Every row gives one point. A path goes straight from each point to the next, and from the last back to the first. The post is the endless flat space through its rows: a point in 2 columns, a line in 3, a plane in 4, and so on, so that a path can go around it. How many times does the path go around the post? Going back the other way cancels.

Post (1 x 2):
[[-5  8]]
Path (27 x 2):
[[ -9 -16]
 [-39 -14]
 [-30  18]
 [-30  39]
 [ 15  37]
 [ 46  16]
 [  5 -15]
 [-28 -36]
 [-60 -15]
 [-37  34]
 [-53  31]
 [  4  27]
 [ 29  20]
 [  9  -7]
 [ -6 -50]
 [-46  -8]
 [-46  22]
 [ -9  57]
 [ 45  32]
 [ 11   0]
 [ -4 -18]
 [-21 -21]
 [-25   1]
 [-13  30]
 [ 21  47]
 [ 24  22]
 [ 22 -14]]
Times around: 4

Post (2 x 3):
[[ 23 -18 -27]
 [ -3  25   2]]
Path:
[[ -1  -2 -16]
 [-29  24  42]
 [ 14   3  31]
 [ 60  -6 -36]
 [ 32  -2 -53]
 [ 18 -29 -56]
 [-10   4  -4]
 [ 24 -53  -3]
 [  7  24  16]
 [  8  37  -6]
 [ 20  12 -45]
 [ -6 -24 -44]
 [-17  16 -19]
 [ 14  18 -43]
 [ 54 -31 -54]
 [ 21  -4  -8]
 [ 10   7  12]
 [ 37 -22 -29]
 [ 22  13 -33]
 [ -8  21  -7]
 [ -4 -12 -10]
 [ 14 -38  -5]
 [ 34  -8  -4]
 [ 43 -11 -34]
 [  5  30 -31]
 [-28   9 -17]
 [ 24 -43 -25]
 [  8  -3   7]
 [ 42 -27 -30]
 [ 36 -18 -43]
 [ 19 -11 -42]]
Times around: 4

Post:
[[ -3  -2   0  10  23  -2]
 [-23   1   0  -4  -5  19]
 [-15 -23  -6   2  -7  -6]
 [  5  10  -4 -25   6 -15]
 [ 16   3 -11  14  13 -39]]
Path, 25 rows:
[[-10 -19   3 -30  -3  20]
 [  2   7  18  18  36   2]
 [  6  31   2 -15  23 -12]
 [ -2  16  -9  -6  17 -11]
 [ -3 -11 -19  -5 -17 -19]
 [  6  -9  -4 -14  11 -14]
 [-12 -35   0  -5  -8 -17]
 [-34 -22  -2 -12 -16   8]
 [ -6  11   1  24  12 -12]
 [-27   7  -3  20  -4   7]
 [ -2 -14 -23  -2   4 -35]
 [  5  10 -16   6   2 -31]
 [ 26  -5  -8  -8  52 -60]
 [-15   3  -6 -22  -3  22]
 [  3 -44  -5 -10  -2 -18]
 [ -4  -1   1  28   4 -16]
 [-12  -3   1 -26  11 -17]
 [-18  -5 -20   8 -11  -6]
 [ 11 -18 -19  24  -2 -30]
 [  8 -28   0 -18  -1 -16]
 [ -5  13  -5  37   8   4]
 [ -3 -13   7 -43  10   2]
 [-28  -3   5 -27 -15  21]
 [ -7   2  -3 -16   8  -8]
 [  3  -6 -16  23  28  -6]]
Times around: 4

Post:
[[ -3   1   7  -6   6 -35 -13  13  17]
 [-15  -4  -7  28   6  -2  25 -25   2]
 [  3  28  13  29 -24  22   9 -22   1]
 [ 16   2  -8  -1 -14  13  16 -16   4]
 [  8  -7  11  32 -15  21  14 -13  18]
 [-59 -11   5 -60  21 -15 -35  28  22]
 [-24 -11  -1   6  -3   0 -21   2 -17]
 [  8   4   8  23   0  14  31   3 -24]]
Path:
[[-42 -21   5   4 -15  32  22   2  -2]
 [-51  20 -19  19  -6   8  15 -34  38]
 [-13  -7 -19  15  16   1  30 -14 -10]
 [ -4  18  24 -17  10 -12 -18  15  -2]
 [ 27   4  -1  11   8  -1  -2   6   0]
 [  7   3  24  20  -1  26  18  -8 -25]
 [ -8   9  -2 -57 -20   1 -19   0   8]
 [-12   2 -12  -3 -28  28   8  11  -7]
 [-16  25 -13  33  -9  26  20 -16 -10]
 [  3  23  34  43   9 -20 -36   6  -6]
 [  4 -13  19  12  -2  22  20  -8  23]
 [  4   8  17  10 -38 -20 -15  -2 -10]
 [-41  -1  -9  -5  15  -7  17  -7  24]
 [ -4  -6 -15  -3  13   4   6  12  13]
 [-15  12  23  49  18  -5   1 -15 -15]
 [ -7  -5  19 -30  13  22  30  25 -15]]
Times around: 3
